Rows are points. Before rounding, the points of a table are all equally far from one centre. They may lie mostly on one side of it. Where is the centre, to within rounding?

Points:
[[ 0.92  1.61]
 [ 0.97  1.62]
 [ 1.01  1.63]
 [ 1.58 -0.91]
 [ 2.42 -0.31]
 [ 1.66  1.62]
 [ 2.55  0.75]
 [ 1.82  1.56]
 [ 2.21  1.31]]
Centre: [1.31 0.36]

Points:
[[ 1.92 -0.17 -0.51  0.10 -1.53  1.71]
 [-1.57  0.88 -0.10  0.11 -1.60  1.94]
 [ 0.43 -0.38 -0.77  0.62 -3.05  0.90]
 [-1.97  0.14 -4.00 -0.08 -1.43 -0.77]
 [-0.43 -1.69 -0.75  1.87 -1.97  1.20]
 [-2.45  0.84 -0.24  0.38 -1.18  1.57]
 [-0.93 -0.83 -2.76  1.44 -2.86  0.22]
 [-1.97 -0.86 -3.76  1.49 -1.43  0.28]
 [-1.50  0.54 -1.49 -0.32 -2.74  1.04]
 [-0.55 -1.53 -2.64 -1.22 -1.77  0.06]
 [-2.06 -1.43 -1.99 -0.81 -1.48 -0.59]
 [-0.82  2.34 -2.23  2.37 -2.19  0.45]
 [ 0.61 -0.61 -0.56  0.56 -3.07 -0.07]]
Centre: [-0.12  0.41 -1.64  0.80  0.00 -0.18]

Points, 15 rows:
[[ 0.47  0.70  0.79  0.78 -0.64  0.56 -0.59 -0.35 -2.14 -3.07 -1.24]
 [-0.08  1.07  3.40  1.82 -1.15  0.94 -0.35  1.37 -2.54 -3.27  1.17]
 [ 0.41  0.67  2.08  0.74  0.95  0.87 -3.25  0.60 -1.86 -1.53  0.00]
 [ 0.48  1.22  1.34  0.14 -0.24  1.48 -0.75  0.18 -2.81 -2.67  0.26]
 [ 1.58  0.59  1.60  2.14 -0.58 -2.21 -1.12 -0.44 -2.71 -2.35 -0.16]
 [ 0.45 -0.94  2.03  2.17  0.03 -0.23 -1.91  1.61 -2.09 -3.11 -0.52]
 [ 0.89  0.02  2.94  1.64 -0.39  0.84 -1.16  1.38 -2.60 -3.21  1.52]
 [ 2.57  0.20  2.10  1.20 -0.47  0.65 -0.64  0.13 -2.55 -2.93  0.25]
 [ 1.77  1.44  1.41  2.08 -0.62  0.70 -0.58  1.21 -2.07 -3.07  0.43]
 [ 0.97  1.36  3.12  0.92 -0.40 -0.71 -2.75 -0.11 -1.76 -3.36 -0.38]
 [ 1.35  1.29  2.90  0.78  0.90 -0.46 -0.01 -0.22 -0.80 -3.97  0.05]
 [ 0.03 -0.10  1.90  0.26  0.83  0.71  0.50  0.07 -1.06 -3.68  0.13]
 [ 1.56  0.55  0.99  0.43  0.51 -0.07 -0.75 -0.89 -1.83 -3.01  0.45]
 [ 1.23 -0.65  2.17  0.02 -0.12  0.16 -1.38 -1.30 -2.16 -2.49 -1.00]
 [ 0.64 -1.78  1.64  0.38 -1.13  0.41 -1.21 -0.20 -0.45 -2.65 -0.12]]
Centre: [ 0.32  0.55  2.77  0.91 -0.41 -0.57 -0.44  0.69 -1.16 -1.05  0.04]

Points, 25 rows:
[[ 0.26 -1.48  1.15 -0.21  0.71 -3.02  2.74 -0.74 -0.64  1.85  0.58  0.15
  -1.30  0.98 -0.10  0.66  0.55 -1.29]
 [ 1.85 -1.79  1.07 -0.05  2.63 -1.01  2.18 -0.26 -0.24  3.08  0.15  1.42
  -0.61  2.87  0.84 -0.49 -0.53 -2.34]
 [ 1.18  0.06 -0.51  0.72  3.87 -1.20  2.15 -0.46 -2.09  1.87 -0.06 -0.03
   0.46  1.19 -1.95  0.60  0.35 -0.65]
 [-0.48 -1.87  0.80  0.77  2.65 -2.07  1.51 -1.34 -1.55  3.61 -0.32  0.30
  -0.20  1.18 -0.70 -0.13  0.45 -0.91]
 [-1.89 -1.07  0.32 -2.49  2.00 -3.14  1.29  0.81  0.12  2.22  0.03  1.06
   0.86  2.89  0.50  0.96 -1.12 -2.04]
 [ 1.28 -0.23  1.31 -0.11  3.28 -2.12  1.86 -0.61 -2.64  0.74  0.83  1.29
   0.61  0.46 -1.17 -0.24 -2.94 -2.74]
 [ 1.40 -2.14  0.43 -0.37  2.94 -3.18  1.64 -1.80 -1.34  3.01  0.41  1.58
  -0.26  2.35  0.07 -0.18 -0.29 -1.50]
 [ 1.52  0.18 -0.22 -0.55  2.28 -3.11  0.57  1.02 -1.19  3.01  1.27  0.67
  -0.06 -0.07 -0.26 -0.02  1.01 -0.06]
 [-0.62  0.03  1.17 -0.02  0.75 -1.86  0.91 -0.43  1.41  3.83 -0.29  0.25
   0.20  2.38  0.22 -1.90 -0.16  0.03]
 [-1.13  0.37  0.28 -0.76  3.21 -2.63  2.43  1.12 -0.70  2.76  0.64  0.89
  -0.58  1.95 -0.32  0.90  0.37 -1.04]
 [-0.62 -2.16 -0.03 -0.78  0.63 -4.36  0.32 -0.45 -0.69  1.99  0.76  0.92
  -0.48  1.05 -1.26 -1.45  0.72 -2.79]
 [-0.58 -1.21  0.01 -0.89  3.04 -2.58  0.88 -0.58 -1.10  3.17  1.05 -0.57
   0.48  2.16 -2.97 -0.44 -0.82 -1.73]
 [ 0.79 -1.59  0.20 -0.73  2.37 -3.14  0.24 -0.67 -0.37  1.77  2.53 -0.68
  -0.21  0.58 -1.26 -0.86  0.76 -2.15]
 [-1.03 -1.41  1.02  0.93  2.75 -2.67 -0.22 -0.10  0.47  3.34  0.03  1.32
   0.12  0.16 -0.38  0.25  0.05  1.29]
 [-0.22 -0.68  1.19  0.19  2.58 -2.36  0.17 -2.02  0.14  1.07  1.37  1.52
  -0.06  3.48 -1.17 -0.47 -0.67 -3.79]
 [ 0.83 -0.37  2.07 -0.56  2.97 -1.79  0.69 -0.74 -0.97  3.55  1.12 -0.43
  -0.20  1.18 -0.81 -0.52 -1.78 -1.65]
 [-0.57 -1.03 -1.17 -1.05  1.81 -3.76  0.42 -0.29 -0.96  3.97 -0.04  0.87
   0.37  2.08 -0.12  0.15 -0.53 -1.48]
 [-0.10 -0.54  1.21  0.28  2.53 -2.85  1.83 -1.20 -1.62  1.99  0.26  1.59
   1.91  3.67 -1.07  0.70  0.58 -0.88]
 [ 0.13 -1.16  0.46 -0.50  2.34 -2.45  2.30 -1.86 -1.14  2.42  1.48 -0.55
   0.91 -0.26 -0.59 -1.54 -0.66 -1.02]
 [ 0.58 -0.30 -0.11 -0.16  2.56 -2.71  2.59  0.34 -1.84  1.87 -0.48 -0.62
  -0.66  1.92 -0.15 -1.20 -1.71 -2.83]
 [ 0.05  0.85 -0.24 -1.37  2.35 -2.82  2.19 -2.11 -0.92  1.90  0.04  0.38
  -0.50  1.74 -0.78  1.35 -0.34 -0.78]
 [ 0.51  0.37 -0.35 -0.66  1.05 -2.96  1.16  0.26 -1.12  2.95  1.46  0.41
   0.69  3.88 -1.04 -1.08 -1.42 -2.20]
 [ 1.55 -1.66  0.25  0.83  3.24 -2.21  2.18  0.98  0.08  1.60  1.68  0.86
  -0.73  0.87 -1.90  0.80 -2.44 -1.40]
 [ 0.50 -0.89 -0.18 -0.35  1.64 -0.23  1.27  0.61 -1.34  3.14  0.79  1.97
   2.44  0.89 -2.07 -0.79  0.96 -2.73]
 [ 0.70 -0.81  0.61 -1.12  2.16 -3.06  1.82 -1.31  0.44  2.17  1.55  0.27
  -2.06  2.82 -1.16 -1.36 -1.74 -1.28]]
Centre: [ 0.12 -0.91  0.17 -0.69  1.77 -1.28  0.36  0.19 -0.32  0.33 -0.05  1.67
  0.38  1.47 -0.87 -0.96 -0.89 -0.62]
